Each point is reached from the start by the listed moves, each made 0, 1 or 2 times, or once backwards (-1), plus a little noise. Is the number of moves made odd or even? Then give how often each move was made.

Moves:
(1): [28  8 -2  5  0]
(2): [ -3  40 -19  14   0]
(3): [-1 24 37  4  2]
Start: [-6  3  2  3  9]
Points:
[ -7  19 -54  12   8] => even (0, 1, -1)
[ 48  60 -22  27   9] => odd (2, 1, 0)
[21 35 37 13 12] => even (1, 0, 1)

Moves:
(1): [19  2  1 -8 -3  0]
(2): [-5 16 -1 -1  1  5]
(3): [-5  4 25 -3 -8 -8]
(4): [ 6  1  4 16 -5  6]
(5): [ 6 -1  5  4 28  6]
(6): [ -4  -7   3 -11  -3  18]
Start: [-15  -8  12 -11  -1  -3]
Points:
[  5 -19 -22 -24 -19 -29] => even (1, -1, -1, -1, -1, -1)
[44 29  2 24 51 19] => even (2, 2, -1, 2, 2, -1)
[ -7 -44  10  19  50  60] => odd (-1, -1, -1, 2, 2, 2)
[-37 -39  18 -11 -36  28] => even (-1, -1, 0, 1, -1, 2)

Moves:
(1): [10  3  1  1  0  0 -3  2  1  2  1]
(2): [-6 14 -2  1 -2 -2 -1 -3  2 -5  3]
(3): [-2  3 15  1  2 -4  2  0  1  2  0]
(4): [-3 -2 -1 13 -6  5  3  5 -4  2  2]
(5): [ 1  2 -1  3 16  2 -2 -3  2 -1 -2]
(6): [ 0  2  6 -6 -3 13 -2  5 -3 -4  1]
(7): [ 4  1  0 -2  2  1 12  3  1 -1  2]
(8): [ 0 -1  1  0  2 -5 -1 17  3 -1 -1]
(9): [ 3 -2  1  1 -5  7 -4 -1 20  0 -7]
Start: [10 -3  1  3 -8  0  1 11  0 -3 -3]
Points:
[ 15  -6  -3  26 -19  -3 -13   9  19   6 -10] => odd (1, 0, 0, 1, 0, -1, -1, 0, 1)
[ -1 -21  -4  11  20 -27  -6  36 -14   1  -6] => even (-1, -1, 0, 0, 1, -1, -1, 2, -1)
[-17  18   1  16  -8  13 -18  39  21 -18  -9] => even (-1, 2, 0, 1, 1, 1, -1, 2, 1)
[ 38 -14   5  -5  -9 -28  -5  47  11   5  -6] => even (2, -1, 0, -1, -1, -1, 0, 2, 0)
[  8  19   2 -10  24  11 -10   2   6 -14  -6] => odd (0, 1, 0, -1, 2, 1, 0, 0, 0)
[  2  24  24  27 -42  -5 -11 -12  40   2  -9] => even (1, 2, 2, 1, -1, -1, -1, -1, 2)
[ 10   0  13   7 -13  14 -13  60 -26  -9   4] => even (1, 0, 0, 1, 0, 2, -1, 2, -1)

Moves:
(1): [25  3 -5  2  0  0  3  7  5  1  0 -2  3  1]
(2): [ 0 20 -2 -1  4  5 -1  0  2  0  1 -1 -1  2]
(3): [ 2  1 17 -6  4 -4 -2  0 -3 -1  2  0 -3  3]
(4): [ 0  1  1 12  2 -3  0  2 -2 -1  1  1  2 -2]
(5): [ 1 -2 -4 -2 15  0  1  0 -1  3 -3 -1 -1 -1]
(6): [-1 -2  5  3  2 11  2  2  0  1 -2  0 -3  0]
(7): [ 1  2  3  4 -2 -4 18 -5  1  0 -2  2  1  1]
(8): [-5  2 -3 -4  1 -1  2 16 -1  0  3 -2  2  3]
(9): [-3 -4  1  3  4 -3 -3 -1 16 -3  1 -2  0 -2]
(10): [ 2 -1  0  2 -1 -5  0  1  0 26  6  1 -1 -3]
(11): [-1 -2 -1 -2  3  6  4 -4 -2  2 21  0  3  1]
(12): [ 0 -2  3 -1  1  1 -5  2  2  3  1 21  0  1]
(13): [-2  2  2 -1 -1  0 -2 -1 -1  0 -2 -1 13  3]
(14): [-2 -1 -3  3 -5 -5 -2 -4  1  4 -3  0 -3 23]
Start: [-4 -9  2 -7 -6 -6 -1 -4  0 -2 -3 -3  2 -8]
Points:
[ 36  16  -7   7   4   6  -7   8  51  60   3  10 -22  37] => odd (2, 2, 0, -1, 0, 2, 0, 0, 2, 2, 0, 1, -1, 2)
[-27  12  40   8 -12 -25  14 -16  14  50  14  44  11  -8] => odd (-1, 1, 1, 1, -1, 0, 2, 0, 1, 2, 0, 2, 1, 0)
[  5  -2  37  32 -25  -6  41 -31 -21  54  20 -13  10  13] => even (0, 0, 1, 2, -1, 2, 2, -1, -1, 2, 1, -1, 1, 1)
[ -2  20  16   7  38 -29  15 -20  25  54  26 -29 -23  33] => odd (0, 2, 2, 1, 2, 0, 1, 0, 2, 2, 1, -1, -1, 2)
[ 42  26  13  17  -7   3  -7 -12  28   5  17  14 -16  41] => odd (2, 2, 1, 1, -1, 1, 0, -1, 1, 0, 1, 1, -1, 2)

Moves:
(1): [18  3  4 -2  2  2  0 -2  0  1  0 -1 -1  0 -5 -8  1 -1  6 -3 -3  0 -2]
(2): [-1 16 -4 -5  6  1 -6 -2 -2 -1  2 -4  3  0 -5  4 -2  4 -1  2 -5 -1  5]
(3): [ 0  4 15  3 -1 -7  0 -2  3  0  3  3  3 -2  0  2 -4  0 -6 -5  2 -3  2]
(4): [-1  1 -4 15  0  1  5  3 -2 -2 -4  4 -2 -1  1  1 -2 -3 -3 -1  0 -3 -1]
(5): [ 1 -2 -1  4 14  0 -3 -1  3  2  0 -3 -2  0 -1  1  0  2 -2 -2  1  1 -1]
(6): [-1 -1  6  0  0 15  1 -3  3  1 -1 -2 -1 -2  5  4 -3  0  3 -1  2  1  0]
(7): [-2  2  0 -3  2  0 12 -1 -1 -3  2  2 -4 -1 -3 -3 -3  3 -1  0  1  1 -2]
(8): [-2 -1  3  2  0  3  2 17 -1 -1  2  1  1  4  3 -1 -1 -3  4  0  4 -1  0]
(9): [ 4  4 -7  0 -2 -2  6  3 21 -2  4 -3  1 -4 -1  7 -1  1  4 -3  5  3  1]
(10): [ 4  2  4 -2 -3 -4  1  2 -2 18  0 -1 -1  1  2  7  0  5 -2  2 -2  2 -1]
(11): [ 1 -1 -1  1 -1  0  2  1 -1  2 14  0  0 -4  1 -1  2 -2 -2  4 -5 -2  0]
(12): [ 2  0 -2 -4  3  3 -1  2 -1  2  4 15  0 -1 -2  0  1  2 -5 -2  4  1  5]
(13): [-3 -6 -3 -2  1  3  8  4 -3  0 -5 -3 18 -6 -6 -4  4  0 -4  4 -1 -5 -1]
(14): [ 5  0 -2  0 -5  6  0 -7 -1 -5  6 -2  3 18  3  7 -1  8  2 -2  3 -2 -4]
(15): [ 4  0 -1 -3  0 -4  9 -3 -3 -6 -5  2 -1  4 22  1 -3  2 -2  0  0 -7  4]
(16): [ 5 -1  0 -1  1 -3  3  1 -8 -6  2  1 -1 -4  2 15  2  5  3  3  6  2  2]
(17): [-4  2  3  3  0  3  0  1  1 -3 -4  2 -1  3  1 -2 11 -1  0  2  0 -1 -1]
(18): [ 2 -3  0  3 -4 -2 -1  3  1  0  1 -1 -2 -5 -1 -3  0 13 -2  1 -1 -2  7]
(19): [-4  1  1 -1  2 -2  0 -4 -1  2 -1  5  5  2 -1  1  2  1 15  1 -5  0  2]
(20): [ 2  2  4  0  2  2 -2 -3  3 -5 -6  2  3  9  1 -1 -4  2  1 19  0  5  1]
Start: [-2 -9 -3  3  9 -4 -2 -2  3 -7 -7  2 -9  3  5  0 -3  9  1 -2 -1 -5 -7]
Points:
[  2   0   9  33  -1   0  18  -6  27 -52  15   3  14  51  38  10  -4  29
  35  37  -5 -21  -2] => odd (0, 0, 1, 1, 0, 0, 0, 1, 1, -1, 2, -1, 0, 2, 1, 0, 1, 1, 2, 2)
[ 46   4 -37   9  29   1  -2 -14  12 -46  10   6 -11  -5  22  22   0  32
 -10  45   5   0  15] => odd (1, 1, -1, 1, 1, 0, -1, -1, 1, -1, 2, 1, 0, 0, 1, 2, 0, 1, -1, 2)
[ 45 -18  20  14   7  29  42 -13  18 -28  31 -21  -1   4  14  33  24  25
  21 -24  11 -14 -28] => even (2, -1, 1, 0, 1, 2, 1, 0, 1, 0, 2, -1, 1, 2, 0, 2, 2, 0, 0, -1)
[-56  25 -15  38  25   9  41  14  45 -28   8  -5  33 -51 -38   3  15  10
  12  12 -20 -18   7] => even (-1, 2, 1, 2, 0, 1, 2, 0, 2, -1, 2, -1, 2, -1, -1, 0, 2, 1, 2, 0)
[-32   2  32  37  11  28   0  26  -4  37   7  46 -39  -4  36   3   3 -18
 -43   0  -1  -8  -7] => odd (-1, 0, 1, 2, 0, 2, 0, 1, -1, 2, 2, 2, -1, -1, 0, -1, 2, -1, -1, 0)
[-23  -5   0  28  -8  34  11  22   9  38 -34  22 -28 -23 -10 -10  15  10
  -7 -18  -4   0  -4] => even (0, 0, -1, 2, -1, 2, 1, 0, 0, 2, -1, 1, 0, -1, -1, -1, 2, 1, 0, -1)
[-10  23  42  14 -10  15  12  31  37 -18  21   7 -25  -5  19  12  -6  32
   6  -7   9 -13  16] => even (0, 1, 2, 0, -1, 2, 1, 2, 1, 0, 1, 0, -1, 0, 0, 0, 2, 2, 0, 0)
[ 31   2 -27 -29  60  -2 -11  11   6 -10   3  19  24  10 -37  23  -2  20
  31  38  16  24   0] => even (1, 1, -1, -1, 2, -1, 0, 1, 1, 0, 0, 2, 1, 0, -1, 2, -1, -1, 1, 2)
[-25  -3 -10 -15  30   6  46 -15  49 -31  19  31   4 -24  11  12  16  19
  -6 -23  13 -15   9] => even (-1, 0, 1, -1, 1, 1, 2, -1, 2, -1, 1, 2, 1, 0, 1, 0, 2, 0, 1, -1)
